Each row is a point. Each copy is the shape, with its points in the same order, stretched, turned, moved and blurred by noise. Is it also mirrored, or only turned?

Shape (6 x 3):
-0.49, 0.11, 0.54
-0.05, 0.09, 0.66
0.13, -0.03, 0.45
0.18, 0.35, -0.88
-0.08, -0.07, -0.01
-0.62, -0.39, 0.55
Copy 1 (6 x 3):
-0.13, -0.40, 0.66
-0.16, 0.10, 0.59
-0.20, 0.13, 0.38
0.51, -0.33, -0.64
-0.11, -0.19, 0.03
-0.60, -0.46, 0.54
Copy 1 is: mirrored
Copy 2 (6 x 3):
-0.66, 0.15, -0.29
-0.39, 0.09, -0.62
-0.15, -0.04, -0.55
0.68, 0.29, 0.41
-0.06, -0.07, -0.08
-0.82, -0.31, -0.17
Copy 2 is: mirrored
Copy 3 (6 x 3):
0.21, -0.41, 0.51
0.17, 0.09, 0.49
0.00, 0.25, 0.37
-0.37, -0.30, -0.86
-0.28, -0.13, 0.08
-0.11, -0.41, 0.83
Copy 3 is: mirrored

Shape (10 x 6):
0.13, -0.61, 0.10, -0.32, -0.15, 0.04
-0.03, -0.60, -0.21, -0.26, -0.55, 0.11
-0.82, 0.02, -0.02, 0.48, -0.95, -0.06
0.16, 0.06, -0.19, 0.11, 0.19, 0.19
0.16, -0.56, -0.29, -0.36, 0.31, 0.11
0.06, 0.17, -0.60, 0.05, -0.12, 0.18
-0.07, 1.19, -0.55, -0.21, 0.20, -0.13
-0.43, 0.45, 0.81, -0.01, 0.33, 0.32
0.13, -0.30, 0.84, 0.03, -0.08, -0.04
-0.08, 0.66, -0.01, -0.10, -0.33, 0.38
Copy 1 (10 x 6):
0.40, -0.45, 0.32, -0.08, -0.07, 0.10
0.35, -0.32, 0.44, -0.25, -0.05, 0.63
-0.62, 0.27, 0.81, 0.02, -0.29, 0.82
0.07, 0.10, -0.16, 0.16, 0.11, 0.09
0.45, -0.41, 0.09, -0.13, 0.44, 0.08
0.04, 0.36, -0.17, -0.06, 0.15, 0.49
-0.66, 0.92, -0.69, -0.42, 0.03, -0.17
-0.81, -0.23, -0.05, 0.43, -0.39, -0.45
0.03, -0.40, 0.53, 0.33, -0.50, -0.38
-0.40, 0.21, -0.38, 0.03, -0.58, 0.28
Copy 1 is: mirrored
Copy 2 (10 x 6):
0.33, -0.47, 0.33, -0.12, -0.48, 0.38
0.31, -0.40, 0.08, 0.35, -0.59, 0.45
-0.52, -0.51, -0.33, 1.07, -0.45, -0.39
0.23, 0.15, 0.10, -0.13, 0.16, 0.02
0.54, -0.28, 0.07, -0.42, 0.01, 0.36
0.22, 0.26, -0.38, 0.17, 0.00, 0.11
-0.29, 0.84, -0.91, -0.26, -0.10, -0.41
-1.01, -0.07, 0.49, -0.25, 0.01, -0.31
-0.07, -0.39, 0.76, -0.11, -0.41, -0.24
-0.40, 0.66, 0.09, 0.06, -0.22, -0.10
Copy 2 is: only turned
Copy 3 (10 x 6):
0.68, -0.38, -0.17, -0.76, 0.14, 0.02
0.23, -0.43, -0.14, -0.71, -0.37, 0.29
-0.57, 0.02, 0.59, -0.30, -0.80, -0.13
0.16, -0.14, -0.26, 0.22, 0.20, 0.27
0.43, -0.62, -0.71, -0.47, 0.33, 0.18
-0.09, -0.04, -0.42, 0.18, -0.33, 0.41
-0.22, 0.91, -0.47, 0.72, -0.09, -0.04
0.04, 0.33, 0.55, -0.07, 0.82, 0.03
0.86, -0.13, 0.61, -0.46, 0.35, -0.02
-0.03, 0.54, 0.10, 0.11, -0.10, 0.44
Copy 3 is: only turned
Copy 4 (10 x 6):
0.29, 0.16, 0.19, 0.14, 0.01, -0.71
0.31, 0.43, 0.04, 0.26, -0.38, -0.62
-0.13, 0.26, 0.20, 0.36, -0.83, 0.45
0.03, 0.33, -0.24, -0.07, 0.50, -0.02
-0.06, 0.30, -0.07, 0.02, 0.55, -0.82
-0.05, 0.55, -0.53, -0.08, 0.28, 0.06
-0.28, 0.22, -0.86, -1.05, 0.28, 0.64
0.05, -0.09, 0.73, -0.59, 0.17, 0.42
0.48, -0.24, 0.65, 0.10, 0.10, -0.06
0.29, 0.48, -0.08, -0.51, -0.13, 0.54
Copy 4 is: mirrored

Shape (13 x 9):
0.01, 0.42, -0.59, -0.92, -0.73, 0.13, 0.32, 0.56, -0.02
0.19, -0.54, -0.26, 0.15, 0.98, -0.71, 0.31, -0.09, -0.12
0.16, 0.20, 0.22, 0.18, -0.10, 0.38, 0.12, 0.00, 0.09
0.03, 0.13, -0.13, 0.30, 1.21, 0.29, 0.29, 0.38, 0.18
0.05, -0.27, -0.25, -0.09, 0.70, 0.38, -0.15, -0.20, 0.23
-0.60, 0.41, -0.22, 0.10, -0.52, 0.30, -0.37, 0.39, 0.01
-0.37, 0.36, 0.29, 0.01, -0.10, -0.23, 0.21, -0.21, 0.16
0.15, -0.05, 0.01, -0.27, -0.20, 0.18, 0.04, 0.05, -0.41
0.09, -0.08, -0.37, -0.27, 0.41, -0.53, -0.02, 0.66, -0.60
0.29, 0.36, 0.19, 0.12, -0.52, -0.97, -0.39, 0.06, 0.14
0.20, -0.34, 0.14, -0.12, -0.72, 0.03, -0.23, 0.40, -0.34
0.09, 0.41, -0.74, 0.20, -0.33, -0.50, 0.13, 0.06, -0.43
0.13, -1.09, -0.15, 0.03, 0.22, 0.32, 0.30, 0.26, 0.18
Copy 1 (13 x 9):
-0.42, -0.46, -0.38, 0.94, 0.04, -0.24, -0.01, 0.29, -0.55
-0.03, -0.07, 1.03, -0.42, 0.11, -0.84, 0.37, -0.03, 0.68
-0.20, 0.44, -0.27, 0.19, 0.09, 0.39, 0.08, -0.31, -0.22
0.04, 0.42, 0.54, -0.37, 0.79, -0.16, 0.83, -0.25, 0.04
0.30, -0.09, 0.22, -0.20, 0.93, -0.14, 0.00, -0.42, -0.14
-0.67, -0.17, 0.02, 0.42, 0.78, 0.90, 0.10, 0.00, -0.39
-0.33, -0.03, -0.28, -0.29, -0.15, 0.32, 0.36, -0.09, 0.16
-0.23, 0.04, 0.07, 0.28, -0.03, -0.11, -0.35, -0.03, -0.42
-0.28, -0.23, 1.08, 0.21, 0.27, -0.60, 0.16, 0.67, 0.00
-0.27, 0.04, 0.15, 0.37, -0.28, 0.47, 0.02, 0.78, 0.69
-0.38, -0.03, 0.37, 0.73, -0.12, 0.39, -0.35, -0.12, -0.34
-1.00, 0.10, 0.31, 0.60, 0.02, -0.32, -0.25, 0.70, 0.30
-0.08, -0.18, 0.76, 0.24, 0.28, -0.20, 0.20, -1.21, -0.09
Copy 1 is: only turned
Copy 2 (13 x 9):
-0.11, 0.70, -0.45, -0.06, -0.30, -0.62, -0.97, -0.13, 0.14
0.77, 0.47, 0.58, -0.26, 0.50, -0.22, 0.30, 0.12, -0.90
-0.10, -0.14, -0.29, 0.17, 0.03, 0.31, -0.07, -0.40, 0.08
0.94, -0.32, 0.04, -0.34, 0.63, 0.03, 0.14, -0.61, -0.06
0.44, -0.23, 0.39, 0.39, 0.58, -0.06, -0.18, -0.37, -0.02
-0.36, -0.46, -0.18, -0.36, 0.02, -0.15, -0.43, 0.30, 0.36
-0.15, -0.15, 0.12, -0.07, -0.31, -0.30, 0.41, -0.25, 0.11
-0.25, 0.38, 0.14, -0.04, 0.12, 0.06, -0.49, -0.28, 0.02
0.46, 0.70, 0.40, -0.89, 0.35, -0.12, -0.65, 0.20, -0.53
0.04, 0.20, 0.37, -0.23, -0.77, 0.21, -0.07, 0.65, -0.78
-0.42, 0.63, 0.00, -0.04, 0.07, 0.45, -0.61, 0.53, 0.00
-0.13, 0.15, -0.16, -0.55, 0.01, -0.43, -0.52, 0.24, -1.02
0.28, 0.62, -0.12, 0.40, 0.85, 0.22, 0.02, 0.26, 0.12
Copy 2 is: mirrored
